Each row is a point. Examples show where two turns around zero, p and q, send a point. Where does a point land after both, in the order given? Backwards means that the second turn is done in reverse. Each puzzle has new turns, and all numbers are rounded.
In the rows, 100 means zero.

Turn p:
125  76 142 ->  84  72 144
134 121  91 -> 134 113 120
 70 130  75 -> 102 135  66
72 73 91 -> 82 80 71
Turn q:
 87 141  76 ->  65 125  76
117  92 132 -> 124 107 128
134 108  98 -> 125 122  89
 73  24 107 -> 116  23 120
 85 105  85 -> 82 95 89
104 130 102 ->  89 128  98
Where do these land?
q, then p: 125 100 103 -> 119 107 114
q, then p: 141 155 104 -> 125 164 107
p, then q:  63  98 108 -> 67 87 88
q, then p: 142  77 114 -> 131  92 138
q, then p: 70 87 76 -> 89 76 69
p, then q backwards: 59 83 95 ->  81 110  61

Turn p:
 78 100  58 156 ->  68  76  65 151
 59  99  84 100 ->  59 112  96 108
125  90 151 118 -> 134  74 143 105
99 54 96 85 ->  81  73 102  64
139 157 111  41 -> 158 164  94  71
Turn q:
123 130 137 131 -> 130 138 108 137
106  70  38  82 -> 93 42 69 74
119  94 175 131 -> 105 131 147 161
 57 106  78 109 ->  68 114  70  82
 94 100  71  48 -> 102  76 104  46
Where do these land?
p, then q backwards: 130 150 101 103 -> 131 141 108 126
q, then p:  46  47 116  45 ->  46 127 168  72
p, then q: 110 134 102 107 -> 127 107  83 116
p, then q: 138  84 102 118 -> 105  59 108 117
p, then q backwards:  32 143 134  76 ->  56 114 177 110
q, then p: 121  91  61 115 -> 90 69 68 88
p, then q: 124  52  85 136 ->  64  46 104 115

Turn p:
113 149  76  85 141  74 101  94 -> 101 151  77  89 132  75 100  71
 49  35  72 121 121  82  72  57 ->  60  43 107 113 103  28 130 120
109 131 106 103 143 125 143  87 -> 101 113 105  86 144 126 126  57
 58  96  95 155 104  85  50 137 ->  68  96 102 175 112  79  74 132
141 110 124  97 113 105  91  68 -> 125  96 107  92  90  94  92  48
 40  57  91 120 104 134 115  66 ->  48  40 124  94 116  97 133 114
105  51  68 117  66 147 128 120 ->  92  49  66 102  83 148 129 131
120 113 112  66  53  82  55  94 -> 113 113  99  79  50  84  46 104
125  96 120  58 124 142 137 119 -> 146  88 100  62 136 142 105  94
123 137 121  77  51  84  61 103 -> 110 132 104  90  53 101  40  95
117 125 115 101  79  40 147 155 -> 135 178 109 119  82 125 124 133
Turn q:
102 121 120  63 110  24 131 107 ->  93 119  76  27 107  50 110  94
 77  78  76  93  30 122 104 112 ->  97  62 111 109  33 118 120 119
125 114 124  88  91 127  85  87 -> 120 122 126  97  92 121  75  93
 72  90  99  77 145 132 104 150 ->  86  82 106  82 149 147 129 126
124 101 126 100  82 106 127  80 -> 124 114 131  95  85  83 105  80
 95 148 142 157 145 104  53 109 ->  41 138 122 126 152 102  47  92
101 132 108  41 141  83 125  88 -> 114 132  74  41 127 112 116  73
 82  39 113 122 135 113  84  60 -> 122  43 102 132 140  97  79  67
159  72  62 107  80  87  97  99 -> 150 108  82 129  79  72  99 138
106  81  69 153  85 173 103  96 -> 109  90 129 185  88 131 122 105
 57 123  61  99  56  30  87 113 ->  44  88  42  79  47  69 100 116
Where do these land?
p, then q: 139 130 125 121  71  71 116  38 -> 106 115 117  89  33  87  86  39
q, then p:  79  88  89  95 117  85 141 107 -> 106 107 102  78 111  96 147 109
q, then p:  54 113  92  57 172 119  91 141 ->  95  66  80  61 190 113 110 106
q, then p: 101  47  96  90 145  86  80 128 -> 143  79  69 119 141  78 115 118
q, then p:  96  88  67 132  98 100  56  75 ->  69  77  72 147  85  86  98 100
p, then q backwards:  96  45 116 118  56 142  73  90 ->  59  47  97 101  50 115  69 104
p, then q: 160 134  95  82  58 176 125  77 -> 160  86  93 119  55 181  96  70
q, then p backwards: 120 105  85 153  76  73  99 168 ->  33  77  78 112  82  47  86 120
q, then p: 106 165 102  85 149 105 133 112 ->  76 142 105  61 154 115 103  68
q, then p backwards:  74 112  96  68  81  60  94  97 -> 109 100  64  72  74 110  93  70
q, then p:  75  73 136  99  76  84  92  66 -> 109  68 119  88  63  59  95 104

Turn p:
133 115 113 110 130 156  90  75 125  96  43 -> 124 101 108 119  87 134  77  72 165  98  51
112 127 120 108  64  72 122 125  87 126 175 -> 125 104  90 121 105  65 122 143  69 141 160
132  59  99  76 115 131  68 112 113  77 103 -> 119  86  78  91 108 135  70 101 119  50 112
117 129 119 102  79  48 109 100  44  95 143 -> 132 118 117 113 120  66 105 142  36 121 110
102 100  83 156  90  54  99 117  81 101 151 ->  75  95  89 136  93  65  76 127  46 120 129
 71 103  87  80 145 105  72  95 109  90  64 ->  70 123  97  62 106 120  81  90 122  90  64
 75 110  96 106  34  79  86  94 102 136  40 ->  90  84 162  71  34  91 129  88  93 113  93
100  76 121  94 147 161 114 129  96  97  73 ->  93  79  85 107 134 171 101  95 138 102  82
 69  99  66 105  42 105 107  53  71 125  85 -> 104 102 128  88  63  89 128  36  56 114 104
113 125  88 101  91  79 136 110 110  86 139 -> 105 115  71 129 104  64 127 123  90 101 112
 70 100 119 102  82 117  77  65 115 126 107 -> 102 108 128  80  95  92  90  62 119 120 131
 90  92 105  85 128 142  92 120 127  45  77 ->  78 121  93 109 118 143 100 100 145  52  88
105  82 119 113  88  33 139  88  96  99 133 ->  97  71 108 113 131  33 112 121  68 103 111
113  83  66  62 166 119  90 116 126 102  66 ->  88  92  45  62 102 131  85 100 138  78  54
Turn q:
122  75 125  74 114  63 141  70 121  92 100 -> 100  74  99  75 118  51 142  84 128 104  87
125  55 152  58  70 130 101  63 143 139  83 -> 102  40 146  64  88  79 102 127 134 165  83
104 107  47  97 136 130  81 122  92  76  82 -> 103 111  68 126 133 134  61  82  86  99  72
 87 136  86 124 125  90  52  92  75 120 109 ->  64 151 108 113 111 109  88 105  58 102 115
 80 141  87 131 109 135 104  85  60  74 104 ->  80 130  77  84  82 154  95  67  78  88 110
102 148  75 111 117 110  78 126  89  73 156 -> 107 125  90 105 134 128  72  77  73  70 154
109  86 105  52  44  63 128  74 131 116  71 -> 123  98  95  71  77  42 105 128 161 124  86
134 104 110 106  86  82 105 132  62  89  95 -> 144 104  89 101  83  82 108  91  60  90 100
100 126  87 153  97  99 107 123 121  98 107 -> 116 128 116 138  94 126 112  81 110  86 122
132  42 107  98  85  72 123  73 118 113  80 -> 105  65  94 114  86  51 135 101 125 137  81
 76 143 110 110 130  97 117 138  87 122 101 -> 111 136 118  94 119 132 123 118  82  61  93
 76  33 152  64  73  99  76  74 143  82  66 ->  69  32 137  88  66  54  71 112 139 105  62
 54 104  58 122 115 131  85 127  60 105 145 ->  75 106  63 125 109 159  86 126  67  70 134
Where do these land?
p, then q:  88  74 111 101  92 100  72 120 116  97 122 ->  89  76 101 100 115 103  79 105  95  78 132
q, then p backwards: 136 114  87 132  99  52  87  87 117 139 128 ->  73 141 126 116  69  95 128  90 103  94 151
q, then p backwards: 102  94  48  39 111 158 124  93  76 113  86 -> 123  97  93  69 182 115  99 133  78 137 103
p, then q:  87 121 144  99 165 104  64 106  89 143 114 ->  95 112 146 105 157 112  72 152  83 125  88
p, then q backwards:  83 106 134  69  89  56 101 163 138 130  98 ->  66  82 127  61  70  90 125  70 107 160 132
q, then p backwards:  98  51 100 113  63  82 116  80  24  78  53 -> 132 116   4 107  87  73 119 108 110 131  79
p, then q backwards: 119  76 136  85  88  76 112  70 127  97 119 -> 120  89 116  70  95  65 107 119 133  85 127
p, then q: 101 139  89  69  84  95 105  96  91  69 141 -> 132 144  82  84 119 103 112  74  88  83 122
p, then q: 114 100  89 109 117 116 121 139  44  72  81 -> 112  98  85 112  79 162 104  88  71 102  63
p, then q:  39  77  85 118 124 132 112  87 144  98 105 ->  29 108  99  94 113 116 100 106 153  92 113
q, then p: 108 148 108 173  83 143  91  81 122  86  92 -> 147 128 134 124  96  94 101  49 132 136 139
q, then p: 126 102  68  94  84  86  95  78 112  77  61 -> 102 101 106  82  53  63  83  90 108 111  80

Turn p:
116 128  99  75 107  88  76  75 103 100 130  81 -> 114 107 115  88  95  98  60  73 132  91 107  86
 96  76  97  93 100 117 111  92 101 107  89 108 ->  96  81  90  88  93 109 109 104  84  92  92 110
133 101 127 109  81  96 110 118 110 120  89 104 -> 111 113  99 112  73  81 112 130 113  94  78 109
 81 103  85  90  95  73  78  91  94  93 106  84 ->  89  92 101 111 103  92  75  75  99 114 113  81
 92 113  92  88  94 111 117  81  88 108 100 113 -> 102 113  90  71  89 106 100  89  86 101 106 103
 91  94  86 105  98 108  98 122 110  90  83 113 ->  79  99  81 107 118 103 110 112  98 106  97 110
121 102 110 126 107 109 104 113 104 129  97  97 -> 125 109 104 112  93 108 116 114 109 107  72 107
 88  81  96 105 101 105 101 130  87  89 103 106 -> 100  92  92 113 122 102 101 123  81 105 110 103
 97  92  87 105 104  87 113 109 106  84 103  95 -> 100  93  91 111 115  89 114  94 101  97 114  97
 98 103  94  92 119  72  80 100  85  79  94  92 ->  89  99 116 107 126  80  82  84  95 100  99  83
119 120 126 115  91 134 107  90 106 111 103  73 -> 116 118 113  97  73 131 113 114 120  83  90  83
 78 104 114  83 110 102 112  83 108 113 102 118 ->  96  90 109  64  89  99 105  97  99 116 107 111
 89  85  89 115  93  97  93  96  97  75 102 117 ->  82  99 101 117 111 104 102  92  83  95 117 118
Turn q:
 93 107  97  76 107 106 105 105 103 110 104 107 ->  98 101  92  89  98 119 105 100 103 109  97 118
 92 111  95  99 104 109 107  94  97 110 112  29 ->  59 131 110 113 113 125 119  95  96 116 102  64
 95  90 118 105 108 101 113 130 102 104  89 106 -> 111  99 103 100 103  93 110 135  92 110  98 110
 96 100 123  90  97  83 109  88  92  69 104 113 -> 104  83 117  88 110 106  97 107 101  66 115 107
 96  99  88 105  94 110  92 129  97 110 109 113 -> 112  99  78 109  81 104  92 114 100 116 101 102
 93 104 101 105 113 106  87  90 117  89 110 106 -> 106 107  90 111 120 102  88  91 104  91 103 109
 95 100  88 106 107 107  91  98  86 108 114 108 -> 100  96  90 114  89 105  94  88  89 106 109 106
 92 102  86 108 105 103 122  86 107  85 113 113 -> 113  89  97 118 105 109 117  86 109  83 100 106
 95 103  92 104  83 103  92 113 113  77 112 114 -> 117  93  82 108  98 107  85 110 118  85 101  92
 91 104 121  96  88 112 107 101  91 109  76 107 ->  91  98 124  98  88  96  95 117 106 104  88 118
 96  67  87  99 103 111  99  96 115 108 113 107 -> 114  79  91 110 116 102  98  89 106 126  99  99
110 101  88  99 104  97  89  92  90  87 105  97 ->  99  97  93  98  99 103  92  86  88  88 100  89
140 112 100 102  95 109  90 100  93 113 109 111 -> 125 119 106  88  77  98  86  82  91 107 100  94
120 107 106  97  98  84 107  88  90 109  24  78 ->  66 109 129  68  93  58 115 104  89  93  54  96
 96  93 110 107  94  57  92  90 108 111 105  89 ->  85  99  98  85 111  73 107  96 111 100 132  90
Where do these land?
q, then p: 112 102 116  94  95 107  94 129 101  85 110 111 -> 107 111  90 109 114 101  79 121 111  86  90  99
p, then q backwards: 122 103 100 109 116  97 120  84  93 108  87 110 -> 124 112  95 102 116  97 118  91 105  99  80 108
p, then q: 114  99  76 115  94  77 120  86 105 101  92 107 ->  99  90 107 101  90  86 121  73 109  76 102  99
q, then p:  88  91  83 115 111  94 104  78  84 116  89 104 ->  99  94 109 105  84  92 114  81  73 112 110 109
p, then q: 101  78 104  85 126  92 105 109  92 102 115 112 -> 115  85  98  77 109  93  98 100  73 107 111 104
p, then q:  96 122  93  93  70 117  91 110 101  98 120  67 -> 100 129  82 120 102 116  84  93 114 111  93  69
q, then p:  80 127  98 100  88  91  83 102  88  84  86  75 ->  70 102  96 107 116 114 100 103 103 119 126  80
q, then p backwards:  82 126 102  93  73 108 111 113 104  98  90  90 -> 111 114 122 103  85 121  89 106 123 100  88  94
p, then q backwards:  93 115  92  98  92 118  84 108 103  95 111 105 ->  88 111 108  86  98 109  85 106 109 100 116  94
p, then q:  86  93 100 118  83 109  96  98  90  97  90  83 ->  90 102 112 128  87 105 101 107  98 106  98  89
p, then q:  97  84 125 103 125 106 100  96 108  95 118 105 -> 126  92 118  91 117 104  94 116  92 108 109 109
p, then q: 114 104  87 120  90  71 118  77 114 124  96 120 -> 105  89 114  89  76  76 115  73 129  83 102 108
p, then q:  98  94  91 109 122  85  92 103  99 118  72  90 ->  79  97 115  97 105  73 117  98  90 111  85 106
p, then q: 113  84 123  74 101 106  90 101 101  97 108 114 -> 110  84  88  83 108  99  76 123  97  96 106 101
q, then p: 104  78 110  74 115 121  93 107 118  81 116 107 -> 112  91 105  88 124 117  88 108 101  84  65 110

Turn p:
 55  96  94  62  72 102 101 127  81 136  74 121 109 115 ->  81 128 113  62 114 130 101 124  95  72  56 107  72 108
142  72 105  87  63  75 100 106 105 136  66 137 117  82 ->  96  67 111  84  93 104 123 170 113  61 109 123  96 105
 92  41  89 126  83 138 100 116 111 134 131 133 101 115 ->  40  91 106 148 118 122 109 136  98 111  91  86  80 129
107 106  92  62  64  63  82 107 136  68  93 100 125 148 ->  70 133 105  63  95  78 108  88 155  79 120 142 109 111
 60 110  90  85  71  88  99  74  64 105 128  87 140  61 ->  89 107  87  85  48 134 102  96  84 122  72 127  81  55
 97  93 157 106  85 104 120 102  72  76 124 120 106 126 ->  86 127 114 118  66  55 130 102  96  95  80  71  86  98
110 138  77  91 107 139 102  91 119 143 105 133  87  74 -> 130  82 147 122 139 130  96 115  93 120  87 126  96  91
116 116 103  56 115  93  86  66 125  68  99  67 106  88 -> 125  98 117  71  74 100  96  58 110 112 145 122 103 102
 61 112 137  80 108 115  72 105 108 118 141  51 125  66 -> 111 145 103  83  64 151 110  96  84 159 112  83 106  93
 76 107 111  76 130  60  66  87  89 107 115  86  78  72 -> 115 109  82  57 109 108 109  91  74 127 132  91  80  65
107 125  83  92  81 127 117  68 137  61 106  83  63  98 -> 126  97 120 134 101 107  85  46 142  94 119 110  86  93
 89 104 121 138 130  72  77 102  73 114  59 119  94 103 ->  98  87  91  70 122  74  83 127  74  88  92  59 123  71
143  96  67 116  83  68 128 111 142  61  82  96  99  61 -> 122  50  65 114  99 105 127  86 149  72 119 126 131  99
122 101 124 120  98 112  86 129  68  54  55  91 104 141 ->  94 127  99 103  88  58  85  90  84  40 101  77 143 116
144 126  79 139 139 121 107 103  97 129  95  61  62 123 -> 149  97  81 139 137  79  44 108  85 116 113  96 118 127
 75  50  80 143 125  89 147  92  96 129 117  89 129 119 ->  63  62  54 106  91  94  81 113 103 141  59  79  88 134
103 107  91 121 145 135 110 115  78  64 112 127  56 110 -> 105  94 105 143 143  72 109  56  61  92  91  77 103 103
Turn q:
101 115 103 110 103 136  47 128 142  85  80  80 115  77 ->  84 148  73  85  93 102  51  74 100 109  95 133 129 110
109 101  75  78 102 117  78  41  91 113  93 148  97 126 ->  89  44  86 100 112  65 121  79  91 104 121  93 115 147
 98  92  77  60 109  92 107  91 122 102 135 156  93  98 -> 124  68  88 119 125  94 110  91 117 128 143 114  71 121
 98  80  65  85 116  49 111 108  53 119 121  65 106 120 ->  84  79  74 126 102 113 113 142 127  80  93  47  76  73
 88  78 130 121 114 137  96 122 146  86  54 111 127 108 -> 100 126  97  72  85 109 104 102 107 125  64 165 129 123
138 124  75 126 117  59 126 119  70  90 103  86  84 111 -> 107 122  99 144 102 132 135  98  93  76  94  53 102  85
101 114 104  76  93  54 118  95  92  80 111  57  77 132 -> 105 117 109  99 132 101 111 118 115  47  91  66  64  97
 94  98 103  81 124  86  98  52 102 138 106 146  61  90 -> 112  58 124  98 135  77 108  92 104 147 119  67 102 126
 99 106 127 116  50 137  73 122 141 107  80 131 133 100 -> 106 135  85  68  66  65  97  96  69 120 116 158 116 110
104  70  87 108  94  81 124 116  52  42 129  54  69  99 -> 122  89 117 141  82 137  74 112 106  40  67  76  63  83
103  91 134 129  81 129  93  88 150  82  84  85 163  57 ->  80 133 125  95  76  67  79  86 116 106  92 176 137  74
 93 133 120  83 131 123 110  86  68 125 122 121 105 109 ->  79  66 118  78 119 130 111 109  83 107 142  91 115 103
 47 118  76 101  96  83  88  75  98 103 100 148  92 101 ->  92  69  86 114 143  75 103 100  57 131  98 106  80 109
 82  96  89 120  67 162 112 105 163 108  80  84 118  82 ->  79 125  98  62  64  84  93  47 104 125  81 155  85  88
122  98 109  78  99  74 121 126  42 104  79  68  84  79 -> 137  94  97  91  97 123  98 118 107  69  88  51 118  54
123  85 123 128 105  79  96 125  66 115 123  61  77 111 ->  99 124 122 109  67 124  89 138 103  86  95  48  98  96
Where do these land?
p, then q: 114 125  98 110  97 115  82 124  69 112 121  95  97 137 ->  86 119  86 119 122 113 112 112  57 102 109  84 126  93
p, then q: 147 108 123  71  67  96  88 135 122  47 103 134 117 129 -> 112 122 139 124 143  99 148 120  87  85 116 154  74  88
p, then q backwards: 132 131 126  95 115 113  80  93 161  95 139  71  93  40 -> 155 100 115  94 131 100 136 128 107 127 121 163 100  58
q, then p:  93 125  70  59  92 112 133 110  79  94  84  80 111  81 -> 107  52 106 108  87 129 111  60  82  98 120 112  87  97
q, then p backwards:  88  92 120 127  91  90 113 126 115 104  70  86  67  81 ->  66 146 124  90 104 111 113 102  81 120 105  93 108 102
q, then p:  72  89 102  81 102 109 129 111  68 121  68  90 167 100 ->  88  64  98  86 100 156 152  93  93  77  72 114  95 115
p, then q backwards:  94  66  78 148  90  57  82  80  89  84  85  98  94 104 ->  87 104  63  70  92 102  69  91  69 119 109  72 138  91
p, then q:  59  77  92 103  98  71  79 104 117 137 132  58 111 103 ->  71  94  58  63 101 110  88  69  94 131 123  80  68  97
q, then p:  93  86  82  99  37 113  76 100 106  99  80 133 104 109 ->  87  90  68  92 108  71  98 118 100  68 102 143  70  78
p, then q backwards:  99 112  81  97  92  76 112  74 126 104  47 113 122  98 ->  89  69 125  58 109 128 109  77  89  95  85  76 111  88
q, then p: 124 103 125 100 146  70  68  82  24 102 119  89  46 128 ->  87 158  64 111  60  99  73  77  81 103 119  66 146 161
p, then q backwards:  91 137  75  89 122 101  85 123  81  88  95 167 100  96 ->  67 145 116 109  98  87 133  68 100  75  58 104 116  90
p, then q:  79  82 108 132 146 163  89 104 134  99  98  98  49  99 ->  24 104 141  91  79 125  78 117 125  89  80  76 118 118
q, then p: 137  64 108  76 135  97 164  93  83 121 131 106 126 100 ->  99  84 109 145  81 129 146 108 147 120 103  71  96 143
q, then p:  78 103 113 114  72 117 121  40 127  94 128  83  98  96 ->  98 105 109  69  98  76 124 101 111 100 115  49  62  64
